Each point is reached from the start by the listed moves, each made once or not at all, plus a little noise. Is the number of moves made odd or even? Then give how often each move was made.

Moves:
(1): 74 8 27
(2): -11 -4 57
(3): 8 -80 -5
Start: 7 1 0
Points:
8 1 0 -> even (0, 0, 0)
-4 -3 57 -> odd (0, 1, 0)
81 9 27 -> odd (1, 0, 0)
79 -74 80 -> odd (1, 1, 1)

Moves:
(1): 31 -3 -14 1 23 -18 15 1 3 3 -6 19 -10
(2): 18 -5 21 -16 -4 -26 -12 23 22 7 -9 -28 -12
(3): 1 12 -2 -20 -5 19 -4 -6 21 14 8 20 7
(4): 9 -3 0 9 -2 21 2 22 15 -3 -8 1 9
(5): 18 7 -15 -22 22 7 -24 -9 -7 16 1 -2 -4
(6): 3 7 11 -2 11 9 -5 -30 12 -14 -20 -11 -1
(7): -12 15 7 -3 22 -7 5 9 12 -9 3 8 0
(8): 9 8 -19 -5 -18 -5 11 0 4 -8 -23 -4 6
(9): -5 -10 -22 16 3 -3 -3 -2 17 -5 8 -11 -13
(10): -7 3 -9 10 -1 20 1 10 -16 9 -5 -11 -13
(11): -1 -1 -12 -5 6 16 -3 1 14 -8 18 -8 -16
(12): 25 35 6 29 -4 1 -11 -8 -8 1 7 -3 -14
Start: -10 6 0 3 -1 8 2 -1 -2 -9 6 -3 14
Points:
33 56 -21 8 -5 23 -14 36 95 -18 9 -28 -16 -> even (0, 1, 1, 1, 0, 0, 1, 1, 1, 0, 1, 1)
20 32 -36 6 40 45 30 11 41 -38 -35 -11 -12 -> odd (1, 0, 0, 1, 0, 1, 1, 1, 0, 1, 1, 0)
22 52 -33 48 58 27 1 -21 29 -32 11 -21 -51 -> odd (1, 0, 0, 0, 0, 1, 1, 0, 1, 1, 1, 1)
10 28 -37 -25 38 22 -27 0 54 -18 -21 -73 -40 -> even (0, 1, 0, 0, 1, 1, 1, 1, 1, 1, 1, 0)
54 69 -23 -7 18 8 4 27 48 1 -2 -12 -37 -> even (1, 1, 1, 0, 0, 0, 1, 1, 0, 1, 1, 1)
25 81 -13 0 47 95 -35 -12 40 -4 11 -9 -17 -> even (0, 0, 1, 1, 1, 1, 1, 0, 0, 1, 1, 1)
7 9 -19 6 -9 4 -7 -2 35 -20 -41 -72 -20 -> odd (0, 1, 0, 0, 0, 1, 0, 1, 1, 1, 0, 0)

Moves:
(1): -4 -11 1 13 -5 1 -8 2 -6 -16 3 -4 1 6 -7 15 5 11 2 -13 9 -11 -4 26
(2): -13 1 2 -8 -14 4 -4 -15 -11 1 3 10 0 6 5 -6 7 -2 3 19 10 -2 4 4
(3): -17 5 6 -14 -3 -2 -6 -16 3 5 -9 -8 2 7 -2 18 6 0 -2 -5 3 3 1 -6
(4): 2 -1 9 -1 13 1 3 4 -11 14 7 1 1 -8 8 -15 1 2 -10 -2 4 -4 1 8
(5): 17 -2 3 2 1 5 -11 -10 -4 1 11 1 3 6 -19 -9 -10 9 8 -1 -9 9 5 -6
(6): -7 -20 3 -2 6 2 0 -16 -1 0 15 19 -13 -5 0 3 6 6 -6 7 -4 3 1 8
(7): 7 -8 -1 2 3 17 6 4 -5 0 3 -4 -2 4 17 0 3 3 -7 8 8 -2 11 6
(8): 16 8 4 8 25 8 -4 -8 -8 9 -24 11 -17 0 11 7 1 -3 -20 -12 15 5 -20 0
(9): -5 -1 -5 6 12 11 -6 -2 10 -7 -18 -15 1 -1 -6 -11 -8 4 -5 6 4 6 -4 13
(10): -8 -13 -13 5 -9 -2 -7 14 -1 6 1 13 2 5 -16 7 -5 -16 15 1 7 -12 5 10
(11): -10 -15 -2 10 0 -22 2 3 -12 15 2 1 -17 6 15 -6 -3 -5 -10 3 1 7 -9 3
(12): -6 -14 10 9 -16 4 9 -10 0 13 2 9 -6 4 6 -7 1 -8 -5 -2 -2 0 -4 5
(13): 12 6 -8 -19 -4 -13 8 9 7 -16 -2 -2 15 1 -6 0 -2 5 -8 -15 13 -8 12 16
(14): 2 -7 7 7 0 -5 -8 0 1 0 -24 -7 5 7 15 1 -21 -19 -7 -15 -23 16 -1 -23
(15): 6 -3 -2 2 -2 -8 -9 -5 1 12 -4 11 7 0 -8 13 11 8 5 -7 -11 -15 -5 24
(16): -3 -4 -4 13 8 -12 10 -7 -4 3 1 2 6 3 3 3 -7 -2 7 -3 7 -6 0 9
(17): -5 -13 -8 6 -5 -3 10 4 -6 -11 5 12 2 23 -9 2 16 16 -2 -1 0 -5 7 -5
(18): 7 -4 -5 -4 7 9 -3 2 3 1 -5 -3 -1 1 2 -5 -4 3 14 -12 -9 1 -5 -2
(19): -9 -6 0 -2 -6 -10 -8 4 0 10 -2 1 13 6 5 5 7 -8 -1 -9 4 9 -7 -5
(20): -10 -6 0 -8 -2 -3 10 11 -3 1 0 4 9 2 6 4 -10 8 -2 13 -2 -2 -2 -2
(21): 3 0 8 -15 -1 -7 0 -2 7 -7 -14 -8 2 8 -6 -2 4 -10 9 8 3 2 -4 -3
(22): -2 -10 -13 -8 -4 -5 25 5 -21 -3 -11 -11 11 -18 -7 -14 7 4 -24 11 8 0 -6 -12
(23): 3 -8 9 2 1 -5 -4 6 4 4 -7 7 -2 -6 -9 2 -3 11 5 -8 7 2 10 1
(24): -7 24 -1 -23 5 18 -12 11 -18 -6 -10 8 0 -6 1 14 4 -5 -10 10 -6 27 6 13
Start: -3 16 6 7 -11 18 -6 -14 -10 2 19 -2 4 -7 21 8 -6 -5 14 -12 -8 12 3 20
Points:
16 -25 17 -19 -1 -19 -15 -4 -44 13 -53 5 43 4 -20 34 -20 7 -16 -56 17 -2 -3 52 -> odd (1, 0, 1, 1, 1, 0, 0, 1, 0, 1, 0, 0, 1, 1, 1, 0, 0, 0, 0, 1, 1, 1, 1, 0)
-17 -83 0 1 -28 42 29 -17 -62 29 41 57 11 6 7 -31 4 31 -1 23 10 -1 24 38 -> even (0, 1, 0, 1, 1, 1, 1, 0, 0, 1, 0, 1, 0, 0, 0, 0, 1, 1, 0, 1, 0, 1, 1, 0)
-54 -28 9 -9 -43 -6 1 -22 -6 -12 -22 8 34 28 -10 31 -18 -3 34 -12 50 -15 14 95 -> odd (1, 1, 1, 0, 0, 0, 0, 0, 1, 1, 0, 1, 1, 0, 0, 1, 0, 0, 0, 1, 1, 0, 1, 0)
-21 -30 -41 -6 5 -24 -2 27 -63 21 -42 7 52 10 16 4 -11 -19 -24 -44 -7 31 0 70 -> odd (0, 0, 0, 1, 0, 0, 0, 0, 1, 1, 1, 0, 1, 1, 1, 1, 1, 1, 1, 0, 0, 1, 0, 1)
-23 -16 -4 -70 -40 26 -19 15 -58 -21 -18 -1 56 18 -15 38 5 14 15 -9 39 29 28 59 -> even (1, 1, 1, 0, 1, 0, 1, 0, 0, 1, 0, 0, 1, 0, 0, 0, 0, 1, 1, 1, 1, 1, 1, 1)
-33 -26 36 -22 -21 30 -52 -46 -41 53 -50 59 -5 18 40 58 16 -45 -6 -19 0 50 0 54 -> odd (0, 1, 1, 0, 0, 1, 1, 1, 0, 1, 0, 1, 0, 1, 1, 0, 0, 0, 1, 0, 1, 0, 1, 1)
-49 9 16 -43 -53 34 -6 -10 -47 -9 8 10 35 22 47 53 14 2 -16 -9 30 25 24 80 -> odd (1, 1, 1, 0, 0, 0, 1, 0, 0, 0, 0, 1, 1, 0, 0, 0, 0, 0, 1, 1, 0, 0, 0, 1)
9 -9 7 -2 0 52 4 -23 -15 5 -47 2 4 16 71 -6 -43 -14 -19 -24 4 26 -6 40 -> odd (0, 1, 0, 0, 0, 0, 1, 1, 1, 0, 0, 1, 1, 1, 0, 0, 0, 1, 0, 1, 0, 0, 0, 0)
-50 -10 19 -16 -29 5 -3 -41 -43 18 -12 30 -5 39 25 22 19 -7 23 -3 6 45 7 41 -> even (0, 1, 1, 0, 0, 0, 0, 0, 0, 0, 1, 1, 0, 0, 0, 1, 1, 1, 0, 0, 1, 0, 1, 1)
